Rows are points. Each copy is the shape, with its points in the same order, stretched, turned, moved and blurred by noise. Some copies are also mirrored. Which?
(in the rows, 128 means zero)

Shape:
[[147 143 145]
 [115 149  99]
 [106 113  85]
 [176 133 128]
 [136 150 150]
 [110  57 123]
 [126 155 104]]
Copy 1, 7 rows:
[[111  88 120]
 [129 160 130]
 [159 170 112]
 [ 92  64  95]
 [115  99 128]
 [191 106  94]
 [116 149 128]]
Copy 1 is: mirrored
Copy 2:
[[150 139 111]
 [125 173  95]
 [ 95 150 115]
 [136 114  90]
 [151 152 129]
 [ 77 104 183]
 [130 163  87]]
Copy 2 is: only turned
Copy 3, 7 rows:
[[138 162 134]
 [159 107 159]
 [162  81 105]
 [167 162 112]
 [121 155 142]
 [127 111  27]
 [153 109 162]]
Copy 3 is: mirrored

Shape, 10 rows:
[[117 105 156 141]
 [117 163 157 197]
 [158 146 156  93]
 [161  78 141  91]
 [155 117 112 126]
 [125  83 177 114]
 [155 158 126  85]
 [ 97 174 151 103]
 [186 143 114 168]
 [ 92 138 111 143]]
Copy 1 (10 x 4):
[[125 118 127 161]
 [ 87 151 103 186]
 [110 130 122  89]
 [137 113 161 102]
 [125 149 149 114]
 [124  93 128 148]
 [120 153 121  73]
 [123 139  82 114]
 [ 88 170 163 122]
 [135 157 109 154]]
Copy 1 is: only turned
Copy 2 (10 x 4):
[[116 172 123 101]
 [174 139 151  67]
 [129 140  59 134]
 [ 76 145  83 118]
 [102 117 118 112]
 [101 191  95 102]
 [129 118  62 157]
 [165 156  96 168]
 [129  92 118  63]
 [138 143 161 146]]
Copy 2 is: only turned
Copy 3 (10 x 4):
[[160 105 125 113]
 [133  28 146 113]
 [134 152 174 134]
 [162 199 152 104]
 [118 165 165  91]
 [186 128 122 125]
 [101 174 179 122]
 [113  99 140 152]
 [107 136 197  78]
 [107 107 124 107]]
Copy 3 is: mirrored
Copy 4, 10 rows:
[[148 111 108 119]
 [ 99 119 132 146]
 [131  84 152  87]
 [163 110 104  81]
 [151 129 121  97]
 [148  96  91 104]
 [138  91 157  86]
 [139  75 163 127]
 [115 143 128  91]
 [155 127 139 140]]
Copy 4 is: mirrored

Shape, 12 rows:
[[140 173 146  98 102  94]
 [145  71 123 145 146 132]
 [105 108 149 166 145 126]
 [109  81 161 125 174 165]
 [115 132 123 143 147 143]
 [107  90 118 122  74  68]
 [135 123 138 125 176 128]
 [159 155 138  90  96  99]
 [108  81 109 152 167 165]
 [ 96 135 121 110 124  78]
 [134 153 133 107 142  79]
 [149 173 129  62 117 117]]
Copy 1:
[[141 118 139 128  98  82]
 [129 161 148  99 145 189]
 [144 130 114 124 152 168]
 [ 82 148 103  92 144 203]
 [129 149 124 126 156 128]
 [165  98 190 139 147 126]
 [122 155 107  90 138 147]
 [136 131 155 125  96  99]
 [117 167 134 110 183 172]
 [149 108 151 113 154  98]
 [148 126 124 102 124 100]
 [107 141 151 111 105  72]]
Copy 1 is: mirrored
Copy 2:
[[123 193 110  82 105  76]
 [125  86 120 160 140 177]
 [116  96 161 162 154 137]
 [118  40 158 142 157 184]
 [143 100 154 144 150 131]
 [ 86 151  85 125 153  92]
 [139 112 149 133 153 166]
 [122 188  95  82  99  90]
 [142  42 155 173 174 178]
 [113 156 121 111 175 103]
 [128 182 123  97 145 117]
 [140 178  99  64 112  93]]
Copy 2 is: mirrored

Shape, 14 rows:
[[121 140 165  96 134 146 110 120 146]
 [106 136  98  92  86 190 106 158  73]
 [120 110 119 114 115 144 131 146  73]
 [165 168 109 100  81 110 117 128 143]
 [120 173  84 157 112 122  93 114  88]
 [126 129  98 109  70 194 138 131 107]
 [ 73 110 173 185 148 143 112 119 107]
 [136  93 128 126 103 145 148  88 117]
 [129  93 146 124 129 109 138 140 153]
 [103  93  97 181 112 133 119  96 149]
 [110 160  85 144 160 125 121 128 157]
 [105 171 109 118 120 109  75 115 122]
 [155  99 162 153 155 122  81 136  89]
 [144 176 127 143 161 109 101 178 126]]
Copy 1 (14 x 9):
[[147  98 140 109 135 145 171 126 147]
 [131 116 101  83 154  39 132  53 107]
 [141 125 110 109 131  45 102  99 117]
 [104 104  89 153 143 167 150 119 101]
 [111 206  73 126 150 102 133 115  71]
 [120  98  94  96 139  99 110  68 139]
 [161 180 119  77 160  91 123 155 139]
 [140 105 104 113  96 130  89 125 128]
 [159 111 139 137 141 141 112 137 132]
 [153 178  94  97 141 167  91 122  83]
 [115 194 135 136 147 183 152  81 120]
 [129 184 113 100 157 141 174 116  64]
 [196 136  63 163 143  50 136 151 114]
 [130 163 103 183 189 110 161 115 131]]
Copy 1 is: mirrored
Copy 2:
[[136 174 126 133  93 151 133 148 132]
 [ 55 114 113 161 113 138 217 120 149]
 [113 110 144 129 129 140 175 108 154]
 [100 119 152 203 116 109 102 150 138]
 [ 77  79 184 112  74 121  99 157 128]
 [ 46 117  83 184 128 157 165 105 148]
 [112 128 151  20 107 166 107 151 177]
 [100 146 125 134 121 171 106  77 143]
 [147 150 140 121 163 145 115 122 147]
 [ 71 130 145  71 146 168  70 109 133]
 [134 113 141 115 105 149  92 177  76]
 [102 132 193 108  74 124 114 170 123]
 [142 128 180  66  89  88 127  97 156]
 [155  86 162 125 103  84 120 198 124]]
Copy 2 is: only turned
Copy 3 (14 x 9):
[[140 158 137 110 153 120 115 131  81]
 [ 43 123 127 150 119 123 113 107  81]
 [ 94 109 114 134 108 125 134 113  97]
 [ 82 129 168 145 124  84 130 163 141]
 [ 87 141  97 155 126  91 124 119 163]
 [ 57 144 161 144 101 125 134 103 102]
 [194 167  68 148 139 152 113  94  83]
 [105 145 134 128 101 137 176 115 111]
 [162 120 161 148 138 136 132 133 106]
 [133 153 128 189 145 146 149 104 143]
 [131 142 163 136 182 104 102  97 159]
 [104 149 108 152 168  88 122 141 123]
 [159 113  60 126 120 156 108 152 131]
 [153 115 127 127 150 108  59 125 157]]
Copy 3 is: mirrored
Copy 4, 14 rows:
[[138 122 141 116 137 141 126 187 154]
 [116 196 124 123 152 142  88 155 115]
 [150 169  97 121 148 114 110 126 118]
 [ 85 158 111 205 113 130 115 123 137]
 [ 92 171 158 130 103 117  87  80 117]
 [109 181 100 138 124 168 117 160  92]
 [200 102 163  71 118 135 101 131 122]
 [147 150 102 120 117 135 158 150  89]
 [170  94 118 159 153 119 137 137 124]
 [150 101 177 134 124 138 136 113  63]
 [ 91 100 166 125 143 144 115 104 134]
 [100 150 194 140 132 118 101 115 145]
 [178 121 128 114 125  63  91 152 118]
 [114 109 126 154 133 107  64 104 170]]
Copy 4 is: only turned

Shape (14 x 11):
[[114 125 139  71 126  88 133 116 135 121 148]
 [119 134 109 142 121 111  96  90  94 163  82]
 [124 102 112 136 132 137 118 125  93 163 126]
 [130 152 110 147 189 124 139 151 210 106 140]
 [146 136 124 136 115 117 129 123 135 108  87]
 [ 89 112 134 113 121 162 135 126 144  95 131]
 [ 58 127 142 159 122 120 181 130  91 127 156]
 [152 123 191 141 133  79 121  99 114 179 101]
 [ 79 167 103 127  70 154 104 154 197 106 172]
 [120 175 121 145 128 160 159 125 133 161 127]
 [110 178 136 152 115 161  82  80 124 125 112]
 [149 127  87 121 136 110 146 143 155  79 158]
 [123 111 134 164 147 114 172  62 128 156  89]
 [138 126 101 127 106 161  81 117 139 129 183]]
Copy 1, 14 rows:
[[149 120  84 131 142 124 106 141 149 198 140]
 [ 66 158 158 125 105 119 119 144 192 133 105]
 [ 99 120 154 124 130 124 103 150 164 117 117]
 [198  98 152 138  46 104 132 108 105 132 195]
 [119 131 145 114 105 123 159 128 178 122 118]
 [152 140 149 144 140 150 146 159 121 132 144]
 [ 72  99 161 167 158 129 141 143 113 162 156]
 [ 87 133  57  65  97 123 123 119 164 141 138]
 [176 159 232 134 126  87 144 137  63 173 169]
 [105 125 168 147  93  74 144 155 122 109 132]
 [101 208 189 135  98 115 149 132 125  93 112]
 [171  99 164 154 129 103 132 113 157 141 149]
 [ 54 132 114 131 102 118 150 151 200 114 169]
 [156 173 197 124 146  99  99 132 123 107 129]]
Copy 1 is: only turned
Copy 2 (14 x 11):
[[137  94 132 121 167 124 124 153 142 124  93]
 [139 185 104 146 160  91 169 121 135 148 171]
 [142 152  85 132 145 132 157 109 129 112 167]
 [ 96 127 131  86 101 168  92  56 181 163 189]
 [128 175 157 121 127 117 150 118 158 132 145]
 [137 116 115 112  98 151 123 164 155 118 158]
 [138 145  75 151  96 116  69 125 103 101 113]
 [ 98 200 116  87 198  71 158 141 122 132 100]
 [118  49 129 106  42 154 109 143 110 168 159]
 [ 95 133  86 133  62 132 134  95 151 170 134]
 [ 93 169  95 139 105 125 137 169 125 195 167]
 [117 115 169 147 119 165  99  89 153 111 159]
 [ 89 203 112 139 142  65 134 107 182 105 173]
 [ 92  94 110 135 115 177 156 143 113 137 189]]
Copy 2 is: only turned
Copy 3, 14 rows:
[[167 113 144  82  99 134 129  98  93  90 106]
 [119  65 106 146 112 135 124 132 173 148 139]
 [146 121 128 134 109 145 123 138 165 142 126]
 [110 100 129  83 158 117 156 191  75 117 133]
 [121  98 106 117 128 112 114 104 139 136 141]
 [127 143 152 106 122 104 146 115 140 102 101]
 [ 77 127 161 147  88 161 128 147  88 107  64]
 [131  90  91  67  88 138  60 129 135 145 134]
 [146 134 219 154 105  73 160 156  90  64 129]
 [116 100 178 136 136 110 116 151 118 148 121]
 [118  76 136 112  76  98 140 140 153 153 135]
 [127 143 131  95 117 147 155 121  95 102 152]
 [ 72  70 122  86 154 148 102 147 164 143 123]
 [162 155 181 100  76 119 148 152 158 110 171]]
Copy 3 is: only turned
Copy 4 (14 x 11):
[[112 106 121  91 152 110 139 123 135 125 107]
 [130 152 108 111 128 115 116  72 157 101 199]
 [116 155 138 123 145 118 102  68 144 106 143]
 [146 173 122 174  81 167 180 157 111 139 131]
 [144 122 129 139 112 123 110 137 124  99 162]
 [152 168  99 128 151 109 111 145 100 124 116]
 [186 157 129 150 171 106 109  99 176 136  96]
 [126 129 176  96  69 116  93 108 207 103 144]
 [132 166  73 189 112  83 135 146  88 224 155]
 [108 189 123 150 132 117 111 145 168 134 152]
 [144 185 105 107 114 116 107 136 130 157 217]
 [134 101 148 161 146 136 153 133  90 128 128]
 [167 182 168 122 124  90 124 138 184  44 145]
 [101 161 147 130 134 104 116 109  93 182 165]]
Copy 4 is: mirrored

Shape (15 x 12):
[[145 152 165 157  95 161 138 171 170 139  87 126]
 [128  97 132  97 119  86 124 149 111 151  92 107]
 [131 123 141  96 143 111 157 133  69 167 134 146]
 [183 150 105 192 112 115 112 142 153 155 137 141]
 [121  94 106 109 109 109 187 152 102 122 112 150]
 [104 170 181 152 129 146 135 173 148  70 120  93]
 [123 155 136 151 113 180 104 155 146 110 100 108]
 [103 108  96  77 138  99 155 163  98 154 133 145]
 [122 101 131  99 134  82 143 121 115 120 137 184]
 [ 94 164 151 122 134 148 141  77 147  76 142 139]
 [127 128 173 109 140 167 103 135 116  63 136 128]
 [104 141 160  95  91 136 128  90 128  74 199 144]
 [145 115 129 117 114 114 146 153  89 120  86  99]
 [139 183 120 172  76 113 103 137 133 123 120 181]
 [ 55 117 188 142 126 168 130 117 117  71 148 118]]
Copy 1 (15 x 12):
[[ 78 180 154 106 160 136 136 173  94 141 137 176]
 [ 86 151 138 153  94 111 143  88 118 128 131 130]
 [131 101 156 158 108 109 145  83 121 118 106 161]
 [134 157 173 105 160 129 180 165 196 134 108 140]
 [123  98 168 146 105 108 160 103  96 160 141 108]
 [ 95 151 110  61 137 142  65 138  86 181 133 150]
 [104 176 100 108 131 139 125 175 106 146 123 149]
 [113 108 159 152 101 103 143  88 104 121  86  90]
 [141  89 177 153 100 100 126 126 131 104 143  97]
 [172 113 113 108 127 178  94 157  98 108 170 122]
 [139 146 106 124  91 123  57 159  97 152 143 135]
 [218 132 155 133 135 126  69 133 103 119 166 128]
 [103 140 128 130  85 127 148  90 103 178 140 149]
 [163 141 160  81 148  99 182 178 146 104 142 145]
 [143 122  75 125 143 123  55 135  89 135 172 153]]
Copy 1 is: mirrored
Copy 2 (15 x 12):
[[106 169 107  85 146 127  89 117 146 124 121 101]
 [124 132 160 117  88 115 157  92 107 122 102 124]
 [141 110 118 125 118  93 209  70  98 157  76 121]
 [117 138 150 106 137 156 102 122 121 180 188 141]
 [ 80 149 110 122  72 109 189 112 155 123 109 100]
 [139 195  66 125 125  83 108 188 140  94 158 113]
 [118 172  86 141 115 128  71 155 139 129 132 106]
 [139 148 125 128  81 132 199  99 143 126 109 111]
 [126 127 147 121 118 112 188  96 167 132 126 154]
 [118 146 107 184 151  67 143 162 166 134 150 117]
 [137 166  91 143 131 109 111 167 148 126  96 156]
 [133 192 124 189 132  77 162 148 162 176 125 148]
 [ 89 142 111 132  79 105 151 113  96 119  98 110]
 [101 164  85 153 121 125 103  83 147 152 183 141]
 [152 164  82 159  99  40 129 180 166 138 121 120]]
Copy 2 is: mirrored
Copy 3, 15 rows:
[[101 143  94 143 139 123 152 114 120 137  85 175]
 [118 151 159  74 125 188 140 124  98 140 127  90]
 [136 144 156  78  75 143 152  89 124  94 171 124]
 [140 164 118 140 195 146 161 122 141  75 115 148]
 [119 150 159 122  97 183 161 134 132 151 152 102]
 [139  76  77 167 117  59 108 140 118 177  96 189]
 [107 110 115 135 124 131 111 142 133 148  90 193]
 [111 108 181  92 106 184 169  90 135 128 164 106]
 [110 137 159 117 114 141 152 103 129  95 147  71]
 [125 133 125 178  84  54  75 113 116 145 143 160]
 [119  59  95 136  67 103  69 148 114 124 126 156]
 [ 99  91 106 145  96  64  65 139  96 113 189 121]
 [147 140 153  94  95 169 146 159 100 144 120 127]
 [ 99 179 159 142 157 100 170 151 126  93 120 155]
 [107 110  76 147  96  68  61 145 150 196 151 152]]
Copy 3 is: mirrored

Shape:
[[153 105 125 193 140 121 140 156 112 136 123 125]
 [155  71 138 152 105 137 119 142 130 167 123  86]
 [116 170 201 107  79 148  97 110 135 113 132  81]
 [154 114 127 126 121 144 144 160 137 160  89 129]
 [174  99  86 143  98 140 146 134 101 124 141  93]
 [183  78 135 158 138 163 189 139 126 141 125  94]
 [170 139 172 123  82 160  86 130 139 106 132  75]
 [124 152 130 112 130 104 137  73 143 129 122 141]
 [119 105 127  95 126 122 127 107 113  94 111 168]
 [161 108  86 151 127 187 133 127 119 151 157 139]
 [144 149 110 106 138 115 138 103  79 145 108 155]
 [194 101 104 153 123 145 115 117 147 136 113 102]
 [ 73 171 123 100  81 116 124  87 147 105 106 133]
 [ 98 170  94  94 160 123 127 105 124  86 101 155]
 [110 174 126  74 108  85 129 125 157 109 147 148]
 [111 120 103 100 165 120 124 114 121 134 136 121]
 [ 93 176 123  81 108 111 118 110 135 111 107 100]]
Copy 1:
[[158 112 159 112 159  93 167 127 171 133 108 192]
 [125 158 116  80 150 109 194 153 146  64 100 189]
 [ 86 153  63  67  75 178 168 167 136 109 109  62]
 [149 145 150  97 144  85 137 148 101 102 102 147]
 [165 166 138 123 162  89 138 191 169  95 146 158]
 [182 149 141  93 216  74 177 140 145 143 137 165]
 [ 93 145  77  85 123 131 176 187 151  61  91  84]
 [104 156 135 129 103 105 126 115 108 142 177  99]
 [136 145 103 148 109 146  85 112 111 109 174 115]
 [153 162 166 178 185 107 155 192 118 110 130 154]
 [128 153 191 124 125 125  84 115 119 130 171  86]
 [112 133 149 123 181  50 170 170 134  63 124 153]
 [114 148  88 127  40 137 105 175  99 130 173 106]
 [117 128 130 170 110 118  40 158  99 170 172 108]
 [124 195  87 144  60 121  86 139 115 149 137  95]
 [110 172 121 148 140 133  89 148 119 148 148 156]
 [101 161  92 107  68 130  81 183 114 137 148 103]]
Copy 1 is: mirrored
Copy 2 (17 x 12):
[[109  85 129 163 111 145 101 110 145 134  85 122]
 [ 76 116  96 161 130 108 116 138 124  99  70 137]
 [140 129 144 100 129  93 186 141  67 123 128 203]
 [118 165 153 178 125 102 123 123 114 126 104 122]
 [ 86  92 117 192 121 162  93 134 126  73 118 119]
 [ 75  95 123 203 131 123 122 108  87 110  66 107]
 [124 105 154 135 102 103 165 126  91  66 121 167]
 [119 162 123  95 177 119 157 106 124 128 177 142]
 [123 159  92 153 128 128 154 127 140 142 184 102]
 [104  93 124 148 115 111  55 121  98  79 149 109]
 [161 166  94 167 150 144 129 107 129 127 184 136]
 [ 94 109 137 160 137 113 114 101 142  54 132 120]
 [120 172 160  97 162 104 157 149 123 162 196 168]
 [178 147 154 134 174 133 132 145 137 151 226 117]
 [133 184 167  80 137 152 155 141 112 123 167 118]
 [143 124 100 129 179 133 111 160 118 123 168 110]
 [155 158 159 122 169 126 157 170 108 140 177 162]]
Copy 2 is: mirrored
Copy 3 (17 x 12):
[[140 172 122 144 116 106 114 115  95 125 148 158]
 [ 75 141 128 144 114  90 116 112  93 158 110 153]
 [109  89 155 124 125  91  92 153 150  89  98 115]
 [102 173  99 157 130 127 117 124 114 128 114 112]
 [111 169 149 140 109 125 109 100  93 157  87 155]
 [ 85 177  87 143 108 118  86  91  82 127  78 192]
 [ 94 117 157 143  73 108 100 128 134  99 102 140]
 [157 118 115 107 125 157 143 113 148 127 108  75]
 [125 157 123  81 105 166 140 144 143 130 114  93]
 [141 179 109 165 121 131 130 137 119 149  97 169]
 [153 167 132 122 146 129 149 130 110 111  93  99]
 [104 162 124 163  61 150 136  86 130 146 114 135]
 [156 117 152  93 151 162 129 124 197 145 113  41]
 [160 161 123 114 139 209 153 127 181  96 136  85]
 [157 102 134 118 116 179 119 131 131 119 119  50]
 [123 143 125 133 138 176 154 120 129 116 114 133]
 [126 120 156 124 146 161 129 116 168 114 107  72]]
Copy 3 is: mirrored
Copy 4:
[[143 119 113 148 124 138 114 134 111 163  63 180]
 [154  92 119 141 151 145 117 197 140 160 102 160]
 [ 93 113 136 111  92  82 109 164 183 146 208 133]
 [194 119 132 122 134 150 146 137 135 176  94 127]
 [151 129 111 191 102 165 158 177 103 136  81 146]
 [146 134  97 157 123 148 128 192 125 216  66 143]
 [111 119 148 157 100 124 111 177 194 138 152 145]
 [112 113  79  90  95  99 163 116 151 118 128  90]
 [128 106 106 150 110  97 198 116 146 146 114 115]
 [184  87 116 193 116 159 136 136 113 139  76 100]
 [141 111  79 149  96 158 181  93 105 131 123 116]
 [154 117 106 160 118 156 131 166 170 128  70 134]
 [152 111 105  75  73  59 175 115 141 105 161  94]
 [157 153  85 126  94  81 178  59 133 109 134  89]
 [119 147 144  76 114  98 190 105 133  90 157  76]
 [144 132  86 135 152 106 144 117 115 112 136  98]
 [146 152 105  97 102  81 160 122 136 102 179 103]]
Copy 4 is: only turned

Shape, 15 rows:
[[144 157 115 154  87 110 116 128 100 147 148  87]
 [146 187 109 140 138 116  76 120 108  84  92 137]
 [166 163  76  96 100 140 107 122 107 113  84 108]
 [117 107  96 138 154  97 157 178 149 166 114 118]
 [ 91  88 195  94 135 171 149 164  90 118 154 132]
 [177  76 100 150 155 128 100 155 152 134 124 134]
 [152 127 135 155 130 129 159 138 180 177  86 111]
 [162 142  92 176 117 135 136 150  80 116  96 136]
 [160 137 119 127  97  85 131 124 100  79 111 115]
 [134 126 105 145 116 117  97 140 106 118  91  75]
 [138 135  93 144 106 101  88 114  72 134 104 134]
 [ 52  86 159 113  95 180 157 145 140  98 163 142]
 [ 69  53 170 100 141 163 167 103 110 122 158 143]
 [169 126  84 136 171 121 143 147 159 159 140 117]
 [153 129 116 106  99 112  85 142 109 119 108 163]]
Copy 1, 15 rows:
[[ 97  98 153 132 124  76 155 132 142  69 154 126]
 [174  94 124  88 103 111  80 153 181  70 110 158]
 [207 102 103 143 103  78 138 127 150  97 112 134]
 [119 176 124 174 155 106 128 120 101 104 123 199]
 [155 164 134 111 110 134 168  43 132 192 177 129]
 [134 208 134 152 162 161 130 176 152 124 119 128]
 [142 128 101 160 220 129 164 150 106  83 123 154]
 [150 154  85  92  85 112 145 161 125  83 140 145]
 [160 110 142  97 108  87 111 173 118 133 153 146]
 [159 155 140 142 118 100 119 141 138  62 165 137]
 [125 114 119 142  83 124  99 152 154  81 135 145]
 [156 156 152 123 100 127 178  30  80 186 117  96]
 [128 172 120 133 106 147 139  44  76 216 148  87]
 [116 173 117 162 171  99 135 136 138 115 103 150]
 [163 106 135 146 123 138 118 148 168 127 117 167]]
Copy 1 is: only turned
Copy 2:
[[117 143 146  89 116  91 140 126 100 131 139 139]
 [117 151 126 158 111 127 194 132 148 153 107 145]
 [119 136 166 150 134  75 157 104 163 154 157 131]
 [109  78 131 127 179 142  89 146  91 186 163 115]
 [111 127 138 145 135 143 117 144 112  35  92 162]
 [130  81  94 114 202 159 146 136 142 179 161 101]
 [119 124 127 131 149 147  97 117 115 165 168  79]
 [163 137 175 133 156 138 168 123 123 163 161 141]
 [129 112 149 125 114 132 149 132 141 155 173 154]
 [ 96  89 160 120 135 114 182 143 106 149 167 113]
 [136 111 152 121 127 111 163  92 126 163 138 147]
 [ 72 142 187 100 149 151 128 147 136  65  96 155]
 [109  87 168 118 121 144  91 131 131  69  82 137]
 [131 105 100 124 176 112  92 146 123 185 143  99]
 [127 133 110 139 152 132 150  89 157 146 141 162]]
Copy 2 is: mirrored
Copy 3, 15 rows:
[[147 153 119 168  78 134 130 164 194 145 121  68]
 [119 113  89  83  77 152 107 134 168 143  97 109]
 [157 103  91 108 101 158  99 150 133 170 132 112]
 [140 141 220 121 112 156 149 108 151 111 126 123]
 [136 172 117 121 201 103 139 142 154 105  97 125]
 [131 102 202  83 128 151 133 121 198 123 138 119]
 [128 137 189 103 107 111 154  85 147 145 146 123]
 [126 150 140  81 114 130 142 167 168 188  95 116]
 [139 154 108 146  82 154 109 188 172 125 131 127]
 [169 133 110 114  84 143 143 139 175 145 105 127]
 [122 113  96 154 109 151 146 175 167 158  94 121]
 [168 145 123 135 179  88 161 180 124  59 111 111]
 [157 125 129 146 213  57 152 174 121  82  89 161]
 [129 112 218 100 105 147 109  94 157 145 126  86]
 [115 113 102 140 124 171 133 164 170 121 148 116]]
Copy 3 is: only turned

Shape (15 x 12):
[[116 112 143  98 136 104 127 110 128  79 140 159]
 [165 123 101  80 182  58 146 173 118 134 124 175]
 [105 145 129 137 121 128 137 137 119 129  85 105]
 [159 135 133 133  67 129 109 122 107 128  97 117]
 [114 136 172 178  93 111 112 130 143 135 149  92]
 [121 120 134 121 124 140 113  92 138 145 144 145]
 [124  96 145 162 133 118 141 123 145 152 133 111]
 [144 139 147 101 138 176 153 129 138 124 138 162]
 [135 172 143 193  69 102 152 104 112 133 114 133]
 [128 145 147 180 122 136  82 111 148 110 123 139]
 [118 122 161 151  98 119 126 117 143 151  88 152]
 [130 120 136  88 194 150 130  76 133 144 135 113]
 [101 112 113 138 131 145 118 134  92 155 129 141]
 [143 123  38  67 162  61 175 173 159 143 120 154]
 [114 173 156 139  89  75 115 139 145 146 132 142]]
Copy 1, 15 rows:
[[149 110  93 155 152 128 136  93 161 153 121 152]
 [177 145 166 126 143 127  81 105 154 173 153 186]
 [112 155 133 149 113 104 143 159 124 123 156 120]
 [125 113 111 154  78 119 113 177 124 109 103 140]
 [104 162 148 157 110 158 128 124 159  85 102  97]
 [111  98 141 166 128 102 118 114 165 102 120 136]
 [110 130 183 139 123 114 149 116 163 112 113 116]
 [116 112 127 142 174  94 136 126 117  99 139 205]
 [149 177 135 167 106  83 117 163 169  78  79 138]
 [107 153 108 106 116 104  88  91 122 114  99 108]
 [ 97 158 154 161  90  71 131 120 167 115 105 155]
 [136  87 159 163 162 102 164  77  94 114 165 130]
 [111  94 143 127 130  93 121 149 178 100 166 122]
 [166 160 176 155 181 133  79 161 170 218 144 146]
 [125 188 143 183 107 148  90 132 172 105 113 140]]
Copy 1 is: only turned
Copy 2, 15 rows:
[[106 138  89  85 150 120 118 110 185 148 145 132]
 [153  78  74  81 218  30 172 108 187 129 185 112]
 [163  95 138 123  84 150  92 116 156 113 111 136]
 [119 125 175 138  97 125  74 177 179 130 123 119]
 [109 141 149 139  67 144  86  94 102 152  78 105]
 [117 140 115 108  99 123 118 177 144 116  99 125]
 [148 127 133 121 102 119 117 121  87 126  99 127]
 [ 79 114 131 136 115 106 138 165 181 122 141 170]
 [105 119 193 103  49 112  67 131 157 160  89 139]
 [124 104 109 106 113 163  74 136 143 173  59 133]
 [136 138 132 126  76 116  71 135 164 161  80 160]
 [151 116  83 100  96 150 156 187 119  96 151 121]
 [143 103 116 113 105 117  97 155 124  70  98 119]
 [192  74 114  84 245  41 222 130 191  99 169 119]
 [110 132 128 121  83  96 105 101 181 171  92 110]]
Copy 2 is: only turned
